Each row is a point. The points of each table are mixes of a few directions, plus a little noise. How many directions does each table use, and how many do they share? Where both have some left over, give the other angles between the two spaces (their principal angles), to ten degrees, smallest first.
(in the rows, 128 means zero)

First (7 x 2)
[[129 129]
 [ 55  83]
 [160 148]
 [153 144]
 [122 124]
 [115 120]
 [161 149]]
Second (7 x 2)
[[ 87 102]
 [146 139]
 [ 73  93]
 [149 141]
 [160 148]
 [168 153]
 [114 119]]
Directions: first 1, second 1, shared 1

First (5 x 4)
[[ 73 142 122 176]
 [109 133 126 145]
 [197 111 136  68]
 [111 133 126 143]
 [151 123 131 109]]
Second (7 x 4)
[[134 157 132  80]
 [155  51 148  86]
 [131 108  80 142]
 [123 118 104 161]
 [117 147 124 153]
 [121 139 177 133]
 [115 175 132 139]]
Directions: first 1, second 3, shared 0; angles 30

First (10 x 8)
[[134 129 187 125 122 116 135 131]
 [117 165 100  89 145 166 136 161]
 [148  84  94 110 117 113 109 105]
 [149 133  83 123 115 156 108 135]
 [160  98 100 164  97 122  97 103]
 [102 121 205 178 135  81 152 108]
 [125  88  76  81 140 112 124 110]
 [104 115  91 165 141 110 131 106]
 [106 184 150 154 140 154 145 157]
 [135 164 194  92 128 150 142 165]]
Second (8 x 8)
[[ 75 173 221 157 161 109 177 145]
 [116  87 124 120 138  89 134 100]
 [113  83 127 120 140  84 136  97]
 [162 142  88 121 104 170 100 143]
 [156 112  83 115 111 143 103 124]
 [127 190 158 146 126 169 135 166]
 [129  89 108 117 129 103 123 104]
 [145 149 115 129 116 158 116 144]]
Directions: first 4, second 2, shared 2

First (10 x 12)
[[ 97 174 125 133 115 173 114 121 106 133 153 129]
 [116 146 128 130 123 146 122 126 119 130 138 128]
 [161  79 131 123 143  80 143 135 152 123 101 127]
 [147 100 130 125 137 100 137 132 142 125 112 128]
 [172  64 132 122 147  64 148 138 160 121  92 127]
 [142 107 130 126 134 107 135 131 138 125 116 127]
 [ 82 195 124 135 108 195 107 118  95 135 166 129]
 [ 90 183 125 134 112 182 111 120 101 134 158 129]
 [190  37 134 119 155  37 156 142 173 118  77 127]
 [ 81 196 124 135 108 196 106 118  95 135 166 129]]
Second (10 x 12)
[[140 117 122 126 122 121 142 134 140  98 145 152]
 [133 117 101  94 140 135 165 144 126 125 129 116]
 [ 84 161  99 152 119  90  61  99  61 100 121  95]
 [106 153 157 128 142 140 106 149 141 143 148 135]
 [107 130 119 126 160 130  95 150 134 172 100 116]
 [111 115 119 128 168  88  82 158 137 147 101 121]
 [168 118 129  93  96 182 230 125 146  99 172 151]
 [153 121 137 146 101 171 152 104 143 151 116 144]
 [179 121 198 129  82 138 200  85 137 121 145 112]
 [ 99 127  99 160 147  86  46 135 116 123 103 137]]
Directions: first 1, second 6, shared 1

First (10 x 18)
[[ 82 142 124 114  97 107 171 142 156  60 122  92 111  98  32 139 149 150]
 [111 127 122 125 116 116 121 139 144 124 133 142 119 125 117 124 142 139]
 [121 133 114 123 126 132 175 104 103  87 131  90 135 113  68 102 118  94]
 [ 84 134 121 119  97 103 135 153 165  94 131 132 107 111  75 136 157 160]
 [147 127 132 133 142 141 133 114 109 136 124 118 139 133 142 125 113 112]
 [170 111 133 141 155 143  61 126 116 212 135 187 139 162 247 124 116 120]
 [146 106 117 138 139 125  50 136 131 212 151 217 126 161 236 105 136 124]
 [137 137 158 132 134 135 122 150 151 129 104 109 126 128 143 185 127 174]
 [152 125 126 131 145 144 138 104  95 137 129 117 143 134 141 110 109  96]
 [129 138 131 125 131 136 176 111 109  88 117  77 136 113  76 129 114 112]]
Second (10 x 18)
[[119 126 119 125 121 120 126 129 131 126 135 139 124 127 120 115 135 124]
 [ 85 119  88 118  98  96 119 132 141 119 162 176 111 122  94  71 158 109]
 [ 57 113  63 112  78  76 113 135 149 113 183 208 100 118  73  34 178  95]
 [167 136 164 137 156 156 136 124 117 136  98  85 143 134 159 179 101 146]
 [168 137 165 137 156 157 137 124 116 136  96  83 144 134 159 181 100 147]
 [162 135 159 135 152 153 135 125 118 135 102  90 142 133 154 173 104 144]
 [124 127 123 127 125 125 127 129 129 127 132 133 126 128 125 122 131 126]
 [101 123 104 122 110 108 122 131 136 123 148 158 117 124 108  93 147 116]
 [200 143 194 144 178 180 143 121 107 142  73  47 157 138 184 223  77 161]
 [ 99 121 101 122 107 106 122 131 136 122 151 162 116 124 105  89 149 114]]
Directions: first 3, second 1, shared 1

First (10 x 24)
[[142 106 109  81 102 159  77 118 172 139 151  91 100 124 145 103 119 138
   95 113 195 123 128 162]
 [172 150 115  91  93 132  71  80 168 138  88 130  97 121 111  99  79 150
  117 105 193 103  93 150]
 [148  90 118  79 108 163  76 118 166 144 143  99  98 128 140 108 126 138
   96 119 182 127 114 148]
 [125 120 156 155 136 100 151 120  92 128  88 176 116 127 103 156 138 130
  152 142  84 146  97  86]
 [ 61 119 143 183 144  97 197 170  80 109 160 139 135 120 140 172 175 108
  147 146  74 167 170 109]
 [138 116 145 142 170 136 152 145 100 132 123 143 168 147 121 137 147 118
  141 148  63 125 116  94]
 [131 152 133 159 178 130 172 153  98 121 132 134 199 150 125 130 138 111
  149 144  55 110 143 107]
 [136 115 107  92 116 159  94 130 164 134 160  88 123 128 150 104 123 130
  101 117 175 118 141 160]
 [104 138 143 171 158 108 181 152  87 117 129 149 161 134 124 152 150 114
  152 145  63 137 143 101]
 [120 172 111 127  74  97 108  94 153 118 105 131  82 101 121 120  87 144
  128 101 198 124 135 164]]
Second (9 x 24)
[[103 154 133 137 114 103 181 168  92 138  87  95 178  50 153 103 118  99
  199 119 107  91 136  88]
 [107 135 118 124 142 147 125  86 128 127 134 157 126 162 128 129 126 152
  100 167 122 166 130 147]
 [ 61 136 106 155 150 141 154 141  85 156  83 126 146 108 129 108 140 147
  125 182 125 153 172 106]
 [164 145 148  98 117 145 131  81 147  94 179 132 122 145 162 145 112 106
  140 103 126 160  78 159]
 [102 142 124 183 177 128 138 114 128 136 134 156 135 143  94 155 125 106
   90 159 129 147 153 131]
 [147  89 122 146 101 132 113 162 150 160  78 139 101 132 127 101 129 221
  109 156 117  68 133 133]
 [206 105 163 141 109 156 123 166 153 111 169  82  75 111 167 152 133 108
  142  61 160 122  83 147]
 [159 109 121  51  92  66  70 134 151 110 139 127 139 147  79 120 131 107
  137  67 129  69 126 110]
 [103 137 118 116 150 134 118  99 117 119 149 137 130 153 114 140 136 106
  108 137 139 174 141 131]]
Directions: first 4, second 6, shared 0; angles 30, 50, 80, 90
